Each row of a before or after table is a point. The points were changed in one or more steps. Then noise was added and the rows were shuffled. The steps act on columns, c1 being the first. Name the steps. A step turns or swaps two columns, mirrors them in a line or flattens them onto one, adds a multiple of one to another, or multiplies or shifts one. Angles are multiples of 10 degrees, from the lower column toward the higher: turns from -170 to 170, lines from 10 to 170 but not 90. Use the fewest steps. Two steps may share a column if one is a turn and the other turns, adds or multiplies; they go together, in the order done. Otherwise the lowest column goes first.

Before, 9 rows:
-17; 8
10; 32
-10; 10
-11; 8
1; -35
-14; 9
-2; -24
54; 11
-14; 32
After, 9 rows:
54; 22
-9; 21
2; -70
10; 64
-1; -48
-11; 15
-18; 16
-14; 18
-15; 64
Steps: multiply c2 by 2

Before (14 x 6):
-18; -26; 9; 2; 2; 16
10; 14; 14; -19; -12; -17
-14; -22; -2; 38; -19; -16
9; -3; -10; -16; -20; -11
-17; -23; 1; 4; -3; -3
0; -7; -6; -16; -4; -11
11; -21; -9; 10; 0; 36
-6; -17; -8; -16; 5; 15
27; 34; -3; -17; 6; -9
-23; -20; 2; -15; -13; 50
-24; -9; -11; -17; -18; -17
-19; -3; 9; -21; -11; 2
-12; 7; -1; 34; 19; 10
-20; -10; -7; -10; -16; 2
After (14 x 6):
10; -77; 8; 12; -28; -22
-17; 46; 2; 23; 3; 8
-19; 40; -13; 9; 21; 1
-9; -14; 5; -21; 8; -12
-17; -42; 11; -4; -14; -6
-18; 17; 11; -24; 22; -3
33; -10; 2; -11; -20; 10
-16; 11; 9; -2; 10; 3
5; -20; -1; -16; 2; -2
3; -51; -8; -16; -17; -8
-17; 13; 9; 10; 22; -8
-15; -97; -2; -23; -29; -41
-21; -4; -8; -19; 6; -12
36; 5; 3; -15; 22; -3
Steps: swap c1 and c4; add -1.5 times c6 to c2; turn c5 and c6 by 130 degrees; multiply c3 by -1

Before (14 x 9):
-31; 16; 5; 38; -55; 19; -30; -29; -3
0; 32; 8; 11; 1; -8; -46; 11; 16
-34; -9; 16; -71; 83; 63; 0; 63; -11
-13; 30; 30; -6; 79; 20; -21; 15; -4
-16; 26; 24; 1; 15; -46; -33; -33; -1
52; -1; 5; 0; 46; -30; -30; 3; -20
-33; 19; -23; 34; -19; 16; -5; -49; 17
23; -23; 7; -41; 49; 2; -36; 2; 30
-18; -26; 34; 32; 44; 21; 3; 13; 24
12; 8; 14; 2; 6; -13; -16; -25; -19
-53; 25; -44; 49; -22; 12; -9; -15; 9
12; 30; 22; -18; 18; -47; 5; 24; -8
12; 39; 23; -6; 41; 32; 21; 19; 7
41; 5; 20; 21; 14; -14; -1; -27; 37
After, 14 rows:
21; 31; 4; 11; 0; -8; 2; 46; 18
-35; 27; -37; 50; -25; 7; -12; 8; 9
-12; 15; 7; 36; -55; 20; -39; 19; -3
3; 24; 23; 3; 15; -44; -42; 21; -3
6; -28; 32; 34; 47; 21; 18; 4; 23
40; -24; 8; -43; 48; 5; 0; 35; 30
64; 7; 21; 18; 13; -12; -14; -3; 37
72; 1; 7; -5; 45; -29; -14; 28; -19
7; 31; 30; -5; 76; 20; 8; 25; -2
34; 38; 22; -4; 45; 29; 25; -13; 10
-13; -7; 16; -70; 82; 61; 55; 13; -12
-13; 22; -24; 32; -20; 17; -40; -11; 17
37; 8; 13; 2; 5; -10; -35; 3; -21
33; 31; 23; -15; 17; -46; 23; 1; -10
Steps: shift c1 by 20; add 0.3 times c9 to c8; turn c7 and c8 by -70 degrees

Before (12 x 14):
2; 13; -16; -27; -25; 7; 13; 16; 1; 38; 20; 18; -9; -3
-18; 3; -25; 37; 8; 36; -8; 12; -3; 4; 1; 3; 26; -3
-8; 16; -34; 15; 21; 17; -10; -14; -4; 1; -17; 15; 26; -5
4; -2; 5; -8; -22; 6; 6; 21; -8; 29; -2; 44; 4; 14
16; 9; -1; -8; -15; 16; 29; 11; 14; 14; 8; 13; 17; 18
-33; -9; -26; 26; -29; 23; 7; -11; -12; 9; -25; -7; 31; 6
-6; -3; -5; 24; -14; 10; -4; 8; -4; 17; -24; -15; 39; -11
11; 20; 0; -15; -11; 11; 42; 20; -21; 18; 15; 27; -2; -7
10; -36; -15; -2; 14; 39; 33; -12; 13; -29; 15; -4; 16; -48
1; -8; 20; 1; -8; -2; 45; 11; 11; 44; 4; 15; -9; 7
8; -12; -2; -13; -4; 7; 19; 5; -20; 18; 19; 2; 4; 13
-2; 11; -3; 38; -13; 34; -15; -15; -6; 13; -24; -2; 11; 3
After, 12 rows:
4; -3; -7; -8; -5; 9; 5; 6; 15; 22; 1; 44; -17; 27
-12; -12; -3; -13; 5; -1; 18; 4; 20; 3; 16; 1; 1; 26
16; -1; -7; 24; 28; 22; -4; 4; 9; 40; -18; -16; -30; -22
5; -9; -9; 26; 14; 37; 7; 8; 20; 36; -41; -7; -35; 12
11; 18; -13; 16; 33; 26; -10; 11; -4; 17; -17; 15; 5; -9
-7; -37; -3; -2; 19; 32; 34; 3; -17; -30; 16; -3; 0; -95
-9; 3; -19; 37; 27; 37; -9; 18; 1; 41; -15; 2; -5; -6
-4; -8; 6; 1; -13; -3; 46; -5; -7; 44; 3; 16; -6; 12
19; 12; 5; 38; 5; 46; -13; -4; 10; 51; -14; -2; -14; 6
1; 9; -6; -8; 4; 12; 30; 5; -9; 7; 18; 14; -25; 36
-7; 20; -10; -15; -1; 3; 41; 8; 23; 5; 17; 28; -2; -14
-16; 12; -18; -28; -21; -3; 12; 15; 8; 11; 13; 18; -16; -5
Steps: add -0.5 times c11 to c6; turn c1 and c11 by 60 degrees; flatten c3 and c8 onto the line at 140 degrees; add 1 times c4 to c10; turn c5 and c9 by -160 degrees; turn c5 and c13 by -120 degrees; multiply c14 by 2

Before (9 x 20):
-3; -10; 25; -1; -5; -19; 9; -26; -25; -14; -1; 8; 34; -6; -13; -19; 18; 6; -16; 11
18; -1; 1; 2; -27; 12; -3; 27; -6; -26; 0; -5; 2; -26; -31; -19; 12; 10; -15; 19
2; 11; 9; -3; 4; -41; -35; 4; 7; -32; -28; 5; 12; 6; -8; 24; -8; 15; 19; 2
19; 15; -6; -21; -14; 7; 0; 9; 7; 41; -9; 22; -14; 1; -5; 23; -24; 15; -33; 24
-5; -2; -24; -34; -9; -4; -2; 0; 23; -12; 21; 4; -13; 0; -5; -2; 27; -15; 25; 9
-12; -29; 4; 0; 15; -3; -26; 17; 34; -29; 13; -23; -5; -11; 16; 10; 29; 1; 5; -5
-34; -4; -3; 1; 15; 10; 7; 9; -4; 10; -22; 12; 17; -35; -19; -1; 17; -5; 22; -2
13; -6; 10; -14; 7; -2; -27; 25; 26; 3; 18; 0; -41; 0; 6; 22; 53; -1; 20; 20
35; 3; 5; -37; -2; -1; -33; 16; 16; -8; 2; 0; 41; -5; -11; 7; 10; -6; 10; 1
After, 9 rows:
-13; -85; 25; 0; 20; -8; -61; 17; -25; -30; 14; -19; -2; -10; 18; 12; -21; 0; 5; 0
20; 44; 10; -18; -5; 26; 0; 9; 1; 40; -9; 25; -15; -1; -6; 25; 24; 17; -31; 17
15; -18; 14; -15; 28; 1; -64; 23; -26; 6; 18; -1; -40; 0; 6; 19; -45; -5; 20; 18
-2; -32; -36; 0; 23; -43; 6; -25; -5; -14; -1; 9; 32; -8; -11; -20; -5; 3; -17; 28
-2; 35; -2; -3; -16; -99; -52; 6; -12; -32; -28; 7; 13; 7; -5; 24; -7; 14; 17; 38
-9; -6; 36; -34; 24; -4; 3; -2; 7; -10; 20; 6; -14; 1; -3; -2; -17; -13; 27; 10
16; 1; -5; 1; 55; 34; -1; 24; 3; -25; 2; -6; 4; -30; -30; -21; 36; 12; -14; 8
-34; -10; 1; -1; 37; 22; 14; 10; 6; 10; -21; 12; 18; -37; -18; -2; 12; -4; 23; -10
35; 11; 7; -38; 11; 0; -52; 17; -16; -8; 0; 0; 39; -4; -10; 7; 1; -8; 10; 1
Steps: multiply c2 by 3; turn c3 and c9 by -130 degrees; add 1.5 times c9 to c7; add 1.5 times c14 to c5; turn c5 and c17 by -140 degrees; multiply c6 by 2.5; turn c6 and c20 by -20 degrees
